Each row of a before or after table is a point. One or more steps were done to the points. Then noise was added and the rows were shuffled. The steps act on columns, c1 being the first. What was done? A step turns or swaps two columns, mirrors them in a line or flattens them onto one, adds a multiple of one to another, or multiplies or shifts one. Angles are multiples of 10 degrees, from the lower column toward the higher: turns from -170 to 170, lines from 10 to 170 but not 90. Use the fewest steps. Two steps may share a column if one is a turn and the other turns, adds or multiplies; they go together, in the order done. Otherwise the lowest column goes first.

Before, 11 rows:
.45  .67  -.11
-.26  .12  .51
-.55  .04  .02
.26  .26  -.29
-.29  .62  .16
-.37  .07  -.13
-.01  -.49  .20
.67  -.36  .84
.01  -.35  .12
-.15  -.18  -.01
-.05  -.47  -.43
After, 11 rows:
-.01  .46  .12
.00  -.46  -.51
.01  .23  -.52
.00  .06  .04
.04  -.28  .27
.02  .02  -.22
.07  .19  -.36
-.02  .85  -.36
-.06  -.10  .71
-.01  .16  .66
-.03  -.11  .03
Steps: multiply c1 by 0; swap c2 and c3

Before, 8 rows:
-.21  -.77  .35  -.20  -.48  -.10  -.15  .10  .13
.08  .21  .29  .08  -.31  -.12  -.73  -.24  .12
-.38  .19  -.11  -.10  .05  -.10  -.01  -.18  -.43
.08  -.94  -.13  .39  -.15  -.10  .01  .44  .24
-.16  .39  .14  -.21  -.31  -.06  .01  -.19  .16
.14  .28  .08  -.28  .40  .46  -.39  .55  .13
.04  .07  -.02  -.27  -.24  .07  .07  -.07  -.61
-.19  .04  -.12  .04  .05  .39  .13  -.22  -.27
After (8 x 9):
.06  .09  .02  -.16  -.50  -.02  .20  -.77  .10
-.39  -.15  .00  -.07  .06  -.04  -.38  .18  .16
.17  -.06  .00  -.11  -.21  .15  -.59  .05  .15
-.21  -.22  .00  .12  .03  .36  -.31  .03  -.02
-.07  .57  .01  -.08  .41  .54  .24  .25  .32
.15  .45  .00  .25  -.14  -.24  .25  -.94  -.10
.23  -.23  .00  .03  -.30  -.11  .34  .19  .67
.00  -.20  -.01  -.17  -.32  .04  .15  .38  -.07
Steps: add -0.5 times c5 to c1; swap c2 and c8; multiply c3 by 0; turn c4 and c6 by -20 degrees; multiply c4 by 0.7; turn c7 and c9 by -110 degrees

Before:
-.18  .08  .29  -.13  -.51  -.39  .15  .16  -.29  -.25  -.04  -.05  .21  -.55
-.33  .42  -.35  -.11  .16  .26  -.55  .14  .70  .20  .12  .45  .03  .49
.54  .20  .55  .10  -.30  -.02  .19  .38  -.57  -.69  -.21  -.35  .28  -.72
-.29  -.17  .30  -.19  .06  .24  -.36  -.01  .45  .37  -.33  .11  .25  .40
-.18  .18  -.48  .13  -.18  .59  .18  .09  .20  .63  -.24  -.33  .07  .41
.14  -.02  .63  .28  -.06  -.30  .16  .11  -.53  -.16  .25  .28  .51  -.26
.15  -.07  .03  -.19  .12  -.22  -.07  .14  -.58  .47  .13  -.86  -.08  .36
.38  -.06  .19  .16  -.10  -.55  .16  .20  -.07  -.15  -.05  -.44  .64  -.34
.31  -.25  .16  .35  -.20  -.17  -.08  -.19  -.05  .41  .25  -.80  -.30  .13
.39  .04  .55  -.13  -.52  -.16  .48  .61  -.30  -.23  .34  -.51  .24  -.16
.47  -.05  .14  -.16  .23  -.31  .35  -.38  .00  .63  -.08  -.47  -.27  .22
After, 11 rows:
.26  .04  .53  .20  -.54  -.33  -.45  -.31  -.31  .28  .34  -.50  .14  -.40
-.36  .08  .28  .18  -.50  -.23  -.14  -.51  -.27  .30  -.04  -.11  -.07  .17
-.14  .43  -.36  .01  .15  .38  .54  .29  .69  -.18  .12  .34  -.30  -.63
-.04  -.03  .62  -.23  -.09  -.33  -.21  -.17  -.54  .34  .26  .03  -.51  .22
.25  -.07  .13  .22  .23  -.50  -.32  .31  .02  -.67  -.10  -.38  .26  .30
-.13  -.15  .30  .13  .07  .33  .38  .33  .45  -.26  -.31  -.08  -.37  -.35
.05  -.06  .02  .18  .11  -.24  .09  .36  -.58  -.49  .13  -.77  .34  .01
.16  .17  -.47  -.10  -.15  .60  -.21  .33  .21  -.57  -.27  -.41  -.07  -.32
.06  -.06  .19  -.11  -.10  -.65  -.17  -.39  -.10  .37  -.05  -.65  -.28  -.06
.46  .21  .55  -.07  -.30  -.29  -.21  -.70  -.58  .76  -.20  -.31  .17  .16
.18  -.24  .15  -.39  -.20  -.31  -.01  .21  -.06  -.49  .27  -.60  .51  .16
Steps: turn c1 and c6 by -30 degrees; turn c4 and c7 by -170 degrees; add 0.5 times c9 to c8; turn c8 and c14 by -110 degrees; turn c10 and c13 by -160 degrees; turn c12 and c13 by -30 degrees

Before:
-.21  .11  -.02  -.11  .21  -.04  .26  -.24  -.16  .10  .00  -.17  -.06  .24  .02  .18  .01  -.27  .09  -.17  -.07  -.28  .08  .15
-.17  .58  -.05  -.17  -.10  .17  .21  .03  .03  -.07  .06  .00  -.07  .23  -.04  .11  .16  -.13  .13  -.02  -.21  -.27  .19  -.07
.47  -.31  -.15  -.09  .09  -.09  -.31  -.08  -.18  .01  .08  .05  -.05  .14  .08  -.23  -.05  -.15  .18  -.03  -.01  -.03  -.25  -.06
-.18  -.31  -.02  -.31  .11  .03  .24  -.22  -.24  .36  .10  .06  -.14  .29  .08  .18  .08  -.29  -.19  -.16  -.13  .13  -.02  .27
-.13  -.19  .05  -.08  .21  -.07  -.12  .24  .24  .07  -.18  -.30  .01  .27  .08  .12  -.01  -.28  .11  -.15  -.25  -.04  .14  -.10
-.14  -.06  -.20  -.08  -.06  -.10  -.08  -.04  .12  -.02  .06  .04  .65  -.18  .08  -.21  -.05  -.17  .15  .04  -.05  -.02  -.06  -.11
.20  .23  -.56  -.22  -.14  .05  -.18  -.02  -.15  -.07  .11  .04  -.09  -.27  -.03  -.04  .00  -.11  .03  -.11  -.22  .21  .21  -.02
.16  -.27  -.18  -.15  .42  .08  .01  -.08  -.17  .01  .14  -.07  -.11  -.07  .06  .13  .57  -.35  -.18  -.14  -.26  .08  .17  .27
After:
.14  .24  .17  -.14  .42  .09  .58  -.10  -.38  -.13  .40  -.08  -.08  -.06  .10  .13  -.02  -.46  -.17  -.13  -.27  .06  .18  .27
-.14  .06  .12  -.06  -.06  -.10  -.07  -.03  .09  -.01  -.04  -.16  .64  -.18  .08  -.20  .08  -.21  .16  .03  -.04  -.04  -.05  -.11
-.21  -.15  .11  -.12  .22  -.04  .03  -.26  -.21  -.03  .14  .12  -.07  .23  .04  .18  -.25  -.34  .10  -.16  -.08  -.27  .09  .15
-.19  -.47  .04  -.17  -.10  .17  .16  .05  .55  .34  .33  -.03  -.07  .23  -.04  .11  -.21  -.17  .12  -.03  -.21  -.25  .20  -.08
.19  -.17  .41  -.24  -.13  .05  -.01  -.02  .12  .17  .43  -.40  -.10  -.27  -.05  -.04  .17  -.17  .02  -.10  -.20  .20  .20  -.01
-.11  .14  .16  -.08  .21  -.05  -.03  .22  -.01  -.17  .02  .29  .01  .27  .06  .13  .14  -.37  .13  -.15  -.25  -.04  .13  -.09
-.19  .09  -.01  -.32  .11  .02  .08  -.21  -.96  -.47  .08  -.06  -.14  .31  .09  .18  -.24  -.38  -.19  -.15  -.13  .13  -.01  .27
.47  .25  .09  -.09  .08  -.08  -.04  -.08  -.44  -.16  -.30  -.14  -.06  .13  .08  -.23  .32  -.20  .19  -.03  -.02  -.04  -.25  -.06
Steps: turn c2 and c10 by 150 degrees; add 1.5 times c10 to c9; turn c3 and c12 by 140 degrees; turn c7 and c17 by -90 degrees; add 1.5 times c23 to c11; multiply c18 by 1.3

Before:
-.39  -.03  .10  .31  .14  .02  .02  -.11  .06  .04  .16  -.08  -.10  -.22  .24  -.36  -.06  .02  .37  .04  -.05  -.33  -.07  -.04  -.24  -.11  -.06  -.09  .17  -.16  .07  -.10  -.22  -.04  .11  .09  .05  -.05  .40  -.06  -.03  -.66  -.05  -.05  -.01  .00  .06  -.11  .01  -.08  -.12  -.26  .20  .09  -.05  -.06  .11  .46  -.16  .01  -.15  -.12  -.16  .14
-.17  .22  -.04  .13  -.02  .10  .16  .06  -.08  .03  -.02  -.07  .04  -.13  -.35  .11  -.18  -.10  -.03  -.26  .35  -.27  -.10  -.02  .01  -.10  .12  -.16  .19  -.10  -.07  .08  -.08  .13  .13  .46  .15  -.29  .30  -.01  .18  .15  .02  .09  .08  -.03  .03  -.13  -.33  -.16  -.04  .03  .19  .31  -.02  -.07  .24  .26  -.13  -.02  .08  .04  .06  -.33
.20  -.17  -.09  .19  .05  .11  -.07  .38  -.10  -.11  -.30  .26  -.02  -.24  .17  -.23  -.08  .04  -.17  -.48  .02  .12  .07  -.01  -.40  -.02  .19  .23  .11  -.11  -.03  -.08  -.19  .31  .16  -.38  .08  .04  -.94  -.09  .21  -.10  -.13  -.02  .03  -.07  -.06  -.08  .01  -.18  -.10  .01  -.49  -.55  -.08  .18  -.07  -.01  -.10  .20  -.14  .20  -.17  -.44
.05  -.22  -.20  -.06  -.18  .10  .10  -.11  .20  -.23  .09  .25  .02  .28  -.40  .03  .02  -.18  -.22  -.34  -.17  -.23  -.06  -.12  -.08  -.12  -.53  .00  -.18  .64  -.02  .08  -.06  .12  -.15  -.30  .09  -.10  .35  -.09  .02  .12  -.02  -.03  .07  -.04  -.38  .16  -.01  .47  -.14  .21  .08  .18  -.13  -.32  .25  .12  .09  -.07  -.07  .19  -.02  .00
.06  -.10  .08  -.08  .06  -.02  .09  -.01  -.16  .07  .15  -.14  .05  .08  .18  -.07  -.19  -.06  -.24  -.01  -.08  .11  .19  -.10  .12  -.13  .23  -.15  .01  -.18  -.06  -.04  -.39  -.02  .19  -.30  .11  .07  .18  -.13  .04  .13  -.38  .14  -.16  .15  -.12  -.04  -.20  .25  -.09  -.06  .18  .04  .29  .26  -.32  .15  .35  .09  -.11  .08  .05  .22
.19  .37  .09  -.10  .17  -.31  .12  -.06  -.18  .06  .00  .08  .09  -.09  .01  .08  -.15  .03  -.10  .03  .02  .06  -.15  .03  .08  -.17  -.30  -.15  -.89  .17  -.04  .06  -.32  -.14  -.37  -.07  .01  .02  .35  -.04  .02  .09  .07  -.13  .16  .00  .02  -.01  -.19  -.13  -.09  -.24  .26  .02  -.11  .06  .06  .29  -.12  -.06  .12  .00  .02  .01
.14  -.19  .14  -.06  .20  -.34  .11  .24  -.09  .03  .05  -.09  .03  -.15  .24  .03  -.15  -.12  .17  -.07  -.17  .12  -.08  .34  .14  -.01  .08  -.19  -.01  -.03  -.03  .02  -.10  .15  .15  .05  -.01  -.06  .17  .19  -.09  -.03  .07  -.05  .20  .16  -.42  -.02  -.11  -.10  -.06  .04  .08  .45  -.12  -.28  -.40  .02  -.05  -.07  .57  .21  -.14  .02
.03  .14  .00  .03  -.28  .08  -.45  -.11  -.13  -.27  -.10  .04  -.02  -.01  .05  .10  -.15  -.01  -.20  .05  -.21  .06  .06  .36  .16  .42  -.01  .72  .17  .20  .30  .10  -.40  .13  .14  -.36  .07  -.14  .40  .19  .16  .07  .06  -.10  -.11  .03  -.02  -.13  -.08  -.27  -.12  -.25  .11  .24  .27  -.30  .03  .24  .01  -.06  .13  .07  .06  .11
.05  -.19  .23  -.07  .20  -.13  -.05  -.09  .82  -.08  .18  .06  -.11  -.21  .17  -.34  .21  .03  .21  -.04  -.11  .11  .05  .00  .12  -.06  .16  -.26  .16  -.12  -.05  .01  -.05  -.01  .20  .50  .03  .02  .40  -.04  .21  .11  -.05  -.04  .15  .08  -.19  .07  -.23  .13  -.06  -.10  .24  .31  -.01  .18  .04  .17  -.18  .11  -.07  -.05  .00  .15
-.34  -.02  -.17  .14  .13  .10  .02  .03  .47  .07  -.29  -.03  -.06  .00  -.06  -.08  -.20  -.17  .02  .07  -.20  -.07  .30  -.07  -.01  -.14  -.20  -.13  .19  -.09  .02  -.29  -.30  .04  -.12  .23  .00  -.07  -.14  -.08  .03  .01  .07  -.07  -.32  .11  -.01  .05  -.01  -.17  -.11  -.22  .30  -.21  .25  -.32  .17  .33  -.13  -.11  .06  .06  -.03  .21
After:
-.40  .00  .11  .32  .12  .02  -.49  -.10  .03  .04  -.09  -.08  -.09  -.23  .22  -.34  -.04  .05  .34  .07  -.04  -.34  -.07  .01  -.23  -.12  .10  -.07  .17  -.15  .08  -.09  -.23  .07  .13  .07  .08  -.01  .41  -.05  -.06  -.62  -.02  -.07  .02  .04  .04  -.11  -.02  -.05  -.11  -.26  .19  .09  -.04  -.07  .11  .48  -.14  .03  -.19  -.16  -.15  .11
.05  -.18  .26  -.02  .17  -.14  -.52  -.09  .66  -.02  -.22  .08  -.12  -.20  .18  -.31  .20  .04  .28  -.04  -.11  .10  .07  -.02  .04  -.07  .07  -.31  .12  -.14  -.04  .00  -.05  -.04  .24  .52  .03  .02  .41  -.05  .22  .11  -.06  -.05  .15  .13  -.23  .05  -.24  .15  -.04  -.06  .22  .33  .13  .21  .07  .19  -.19  .43  -.07  -.05  .00  .14
.17  -.20  .15  -.06  .16  -.33  -.42  .24  -.10  .03  -.12  -.08  .05  -.16  .23  .00  -.14  -.12  .19  -.02  -.18  .10  -.06  .33  .19  -.01  -.07  -.17  -.04  .02  .00  .01  -.10  -.01  .15  .06  -.01  -.04  .17  .16  -.09  -.03  .10  -.08  .18  .18  -.40  -.02  -.10  -.09  -.07  .00  .07  .44  -.02  -.30  -.42  .03  -.05  .02  .56  .21  -.16  .04
.17  .37  .07  -.11  .17  -.31  -.40  -.09  -.22  .11  .04  .07  .09  -.10  -.02  .08  -.20  .04  -.15  .02  .01  .13  -.16  .02  -.05  -.18  .05  -.18  -.90  .17  -.05  .05  -.31  -.07  -.39  -.07  .03  .01  .33  -.05  .02  .09  .08  -.14  .15  .04  .01  -.01  -.19  -.13  -.10  -.23  .24  .01  -.34  .03  .03  .27  -.12  -.08  .12  .01  .01  .03
.03  -.14  .12  -.07  .08  -.03  -.41  -.03  -.08  .06  -.02  -.13  .05  .07  .18  -.03  -.17  -.05  -.22  -.02  -.06  .12  .19  -.10  .05  -.10  .19  -.16  -.02  -.16  -.04  -.07  -.37  -.08  .23  -.26  .11  .11  .15  -.14  .05  .13  -.41  .14  -.17  .13  -.10  -.03  -.22  .18  -.11  -.05  .17  .06  .33  .26  -.30  .15  .37  -.16  -.12  .11  .02  .21
.02  -.23  -.19  -.05  -.17  .12  -.45  -.09  .10  -.23  .08  .27  -.01  .27  -.39  .03  .06  -.19  -.25  -.32  -.15  -.26  -.06  -.10  .07  -.09  .19  .00  -.19  .66  -.01  .12  .00  .06  -.16  -.30  .11  -.07  .30  -.13  .06  .19  -.01  -.02  .02  -.05  -.37  .21  -.02  .47  -.12  .18  .08  .21  -.54  -.30  .21  .12  .10  .20  -.07  .18  -.07  -.01
.24  -.15  -.08  .21  .02  .13  -.55  .41  .04  -.12  .15  .24  -.04  -.25  .17  -.19  -.12  .06  -.15  -.46  .01  .11  .07  -.01  -.04  .02  -.33  .25  .09  -.08  -.01  -.06  -.19  .17  .13  -.40  .04  .04  -.93  -.10  .16  -.12  -.15  .04  .03  -.08  -.07  -.12  .02  -.22  -.08  -.01  -.46  -.56  .13  .18  -.10  -.04  -.10  -.26  -.15  .16  -.16  -.41
-.34  .01  -.15  .17  .12  .12  -.43  .03  .28  .03  .43  -.02  -.02  .01  -.09  -.11  -.23  -.17  -.02  .11  -.14  -.01  .29  -.04  .05  -.14  .05  -.11  .19  -.12  .03  -.26  -.29  .03  -.11  .20  -.02  -.05  -.15  -.09  .01  .00  .07  -.02  -.32  .14  .01  .07  .09  -.15  -.10  -.23  .28  -.22  -.04  -.31  .18  .35  -.12  .37  .05  .10  .01  .22
.01  .21  -.01  .06  -.32  .08  -.97  -.10  -.14  -.30  .21  .02  -.01  -.02  .03  .12  -.12  .00  -.17  .05  -.20  .03  .07  .36  .24  .41  .15  .73  .15  .18  .31  .08  -.41  -.02  .16  -.35  .04  -.15  .40  .21  .18  .09  .05  -.11  -.16  .01  -.01  -.16  -.11  -.24  -.13  -.21  .10  .22  .10  -.25  .04  .26  -.04  -.03  .14  .08  .06  .10
-.18  .20  -.04  .16  -.05  .09  -.35  .06  -.06  .03  -.01  -.06  .04  -.13  -.34  .09  -.15  -.08  -.01  -.27  .33  -.24  -.10  -.06  .14  -.07  -.06  -.21  .21  -.07  -.12  .04  -.07  -.01  .11  .50  .08  -.30  .29  -.04  .15  .14  .07  .05  .07  .00  .04  -.12  -.34  -.16  -.10  .03  .18  .33  .13  -.07  .25  .29  -.13  -.02  .10  .00  .03  -.31
Steps: shift c7 by -.50; mirror c9 and c60 in the line at 20 degrees; turn c27 and c55 by 60 degrees; turn c11 and c27 by 140 degrees; turn c25 and c34 by -50 degrees; multiply c34 by 0.4
